Every row gives one point. To make a cloud, some directions were put in groups of two or more. Within a group, all points are equally far from the middle, so they leave a hole (a ring in 2 directions, a hollow ball in 3). The other directions are filled evenly. Then the cloud was stretched, turned, moved and blurred a little. How many holes are there, and how many directions does each take, smallest first?
In the rows, 128 means zero.

Cloud (19 x 3):
[[100 122 132]
 [132 108 149]
 [178 156 150]
 [145 130  85]
 [127 159 139]
 [187 118 119]
 [174 131 109]
 [153 128  91]
 [184 155 149]
 [194 143 134]
 [159 159 133]
 [115 123 145]
 [147 161 123]
 [114 127 146]
 [103 157 129]
 [125 101 124]
 [193 125 122]
 [152 102 161]
 [136 145 159]]
Holes: 1 (2)

Cloud (31 x 4):
[[ 96 136 172  99]
 [113 134  99  90]
 [167 140 162  94]
 [146  98 152  91]
 [162 130 101 122]
 [165 133 108 100]
 [116 140 103  83]
 [105 118 160  82]
 [160 134 117 155]
 [114 126 187 117]
 [122 181 143 127]
 [126 174 138  87]
 [165 102 123 125]
 [152 153 123 159]
 [115 178 146 104]
 [101  99 118 104]
 [132  95 151  89]
 [153 134 165 159]
 [142 113 173  91]
 [ 99 148 142  78]
 [114 142  96 138]
 [118 152 104 148]
 [106  94 126 100]
 [113  95 138  90]
 [107 101 146 156]
 [155 137  96 110]
 [ 95 139 114 148]
 [161 153 173 125]
 [141 156 114 155]
 [146 122 179  97]
 [ 99 103 114 104]]
Holes: 2 (2, 2)

Cloud, 56 rows:
[[131 113 142 148 164 178]
 [181 151  95 107 152 117]
 [122 141 129  88 124 180]
 [139 153 138 119  97 116]
 [128 127 131 106 133 193]
 [165 159 115 125 127 130]
 [114  98  78 120 120 181]
 [164 126 130  96  90 110]
 [164 104 147 126 125 122]
 [147 133 157 129  99 165]
 [121 118 141 108 129 180]
 [176 133 132 141 148 161]
 [162 132 122 130 100 120]
 [113  98 115 105 121 145]
 [189 137 132 148 167 157]
 [143  81  90 120 140 167]
 [165 159 154  99 138 124]
 [155 155 146  92 142 130]
 [121  88  91 121 126 163]
 [ 87 134 158 123  83 116]
 [139 111 116  92 108 167]
 [105 173 112 121 155  91]
 [186 161 119 132 163 106]
 [106 143  78 111 136 125]
 [159  94 118  86 118 132]
 [137 173 124 137 168 102]
 [119  94 107  99 121  98]
 [166 146 129 101 127 171]
 [156 191 130 147 144 105]
 [162 122  87 132 107 163]
 [113 164 130  86 122 182]
 [149 102 122 104 103 144]
 [110 111 183 147  87 143]
 [139 113 117  96 137  85]
 [165  98 135 141 162 156]
 [104  71 108  93 100 161]
 [153 157 138 143 140 107]
 [176 120 135 120 156 153]
 [147 160 165  96 146  91]
 [149  80 132  89 141 152]
 [111 115 106 126 140 119]
 [143 154 109  85 125 161]
 [133 113 118 138 184 196]
 [116 157 158 155 129 143]
 [143 111 112  90 115  90]
 [161  95  85  81 137 135]
 [117 112 144 114  97 130]
 [149 141  92 111 145 157]
 [141 105 133  80 119 156]
 [137 118 150 131 116 153]
 [160 146 121 158  99 145]
 [122  94  92 138 120 158]
 [ 82 112 111 142  92 114]
 [178 118 106  96 126 143]
 [127 104 155  79 125 177]
 [181 136  83 105 138 150]]
Holes: 0

Cloud (88 x 9):
[[107 145 128  70 127 110 109 103 123]
 [ 72  94 146 147 111  88 136 137 111]
 [147 158 132 114 153 121  98 136 173]
 [117 140 110  96 118  90 102  86  94]
 [153 111 110  93 116 187 105 125 140]
 [ 92 104 136 166 164 147 162 108 144]
 [119 118 112 100 125 172 147 104 122]
 [132 118 152 116 123 136 169  98 162]
 [115 133 143 121 108 137  94 137 166]
 [125  79 122 139 146 103 135 120 150]
 [105 139  98 124 135 134 113 110  92]
 [115 140 133 179 174  86 136 143 160]
 [132 100 121 126 186 123 131 120 159]
 [173 101 156 166 138 150 124 147 129]
 [ 74 132 124 120 150 138 177 113 134]
 [135 151  79 162 117 135 140 107 125]
 [173 168 145 112 188 119 137 159 125]
 [143 127 154 114 163 106  99 107 182]
 [126 124 109 132 187  98 136 106 134]
 [124 113 152 175 168 161 120 126 139]
 [155 132 118 125 128 120  96  87 122]
 [165 113 105 148 158 170 183 112 148]
 [133 118 133  89 171 106 165 136 169]
 [121 167 111 124 160 147 134 177 122]
 [148 128 142 106 175 156  78 130 106]
 [ 77 118 103 152 105 108 119 110 161]
 [ 92  90 191 136 117 112 118 139 152]
 [132 128 144 146 170  93 124 134 147]
 [124 181 110 132 167  84 152  94 168]
 [117 153 127 102 148 187 143 146 106]
 [ 77  62  95 140 173 122 134 113 152]
 [136 106 112 146 168 150  72 129 147]
 [148  79  84 160 164 106 134 122 148]
 [107  84 128 169 146 114 143 120 150]
 [137 141 162  95 101 139 106 150 126]
 [127 112 135 135 150 124  98  79  92]
 [131 138 117 106 177 147  92 113 105]
 [165 121 176 103 128 107 150 120 117]
 [167 131 135 126 166 146 137 106  92]
 [118 161 135 126 111 107 117 122 170]
 [145 108 134 110 156 158 161 131 127]
 [126 131 173 125 119 103 175  87 158]
 [110 137 117 142 170 106 203  94 122]
 [151  88 116 174 160 126 108 152  94]
 [111 123 114 162 156 129  79 136 156]
 [ 82  86 125 136  90 117 122  89 151]
 [ 59 150 141 147 141 152 125 139 140]
 [150 149 164 105 174 148 113 114 108]
 [ 82  72 129 132 176 138 126 131 104]
 [150 105 107 113 136 164 165 135  94]
 [ 88 168 179 102 131 122 104 143 125]
 [ 94 121  70 106 147 144 139 104 132]
 [116  98 160 113 177 121 129 166 116]
 [120 124 113 185 159  66 177 133 173]
 [117 146 117  96 116 128 149 106 134]
 [156 125 143 156 146 128  94 143  87]
 [112 150 157 141 181  98 170 126 128]
 [119  89 153  90 118  95 133 102 123]
 [120 142 143 159 111 180 109 157 131]
 [121  93 150 143 130 138 143  73 118]
 [ 75 111 124 161 135 163 150 139 135]
 [113  95 123 135 109 130 113 164 120]
 [121 133 138 191 132 128 108 106 112]
 [110  83 151  98 147 138 129  85 130]
 [106 113 204 133  85 125 134 128 110]
 [146 118 155 137 131 116  82  97 149]
 [116 118 145  89 183 114 152 102 166]
 [150 164 133 112 122 109 107 136 175]
 [112  78 148  97 124 140 121  96 165]
 [124 165 189 101 178 118 117 117 128]
 [131 126 120 164 179 123 181 153 102]
 [152 118  81 135 197 131 157 111 136]
 [137 142  95 195 143 145 125 115 138]
 [123 146 144 120 130 147 163 167 142]
 [ 94 152  98  70 154 100 129 109 126]
 [104 133 143  82 137 171  87 112 100]
 [141 148 123 139 131 141  97 146 181]
 [135 135 157 160 145 172 125  74 103]
 [147  90 115  81 120  99 135 138 108]
 [107  91 107  98 153 120 161  63 137]
 [114 156 109 121 155 122 122  77 101]
 [151 118 114 106 175 102 173 147 158]
 [105 114 142 100 197 153 148  85 174]
 [146 152  82 108 173 137 115 122 150]
 [126 100 122 123 120 147 124 156 162]
 [125 149 114 145  93 110 117  80 110]
 [144  90 143 119 129 114 136 165  95]
 [ 87 136 156 106 142 165 168 114 107]]
Holes: 1 (2)
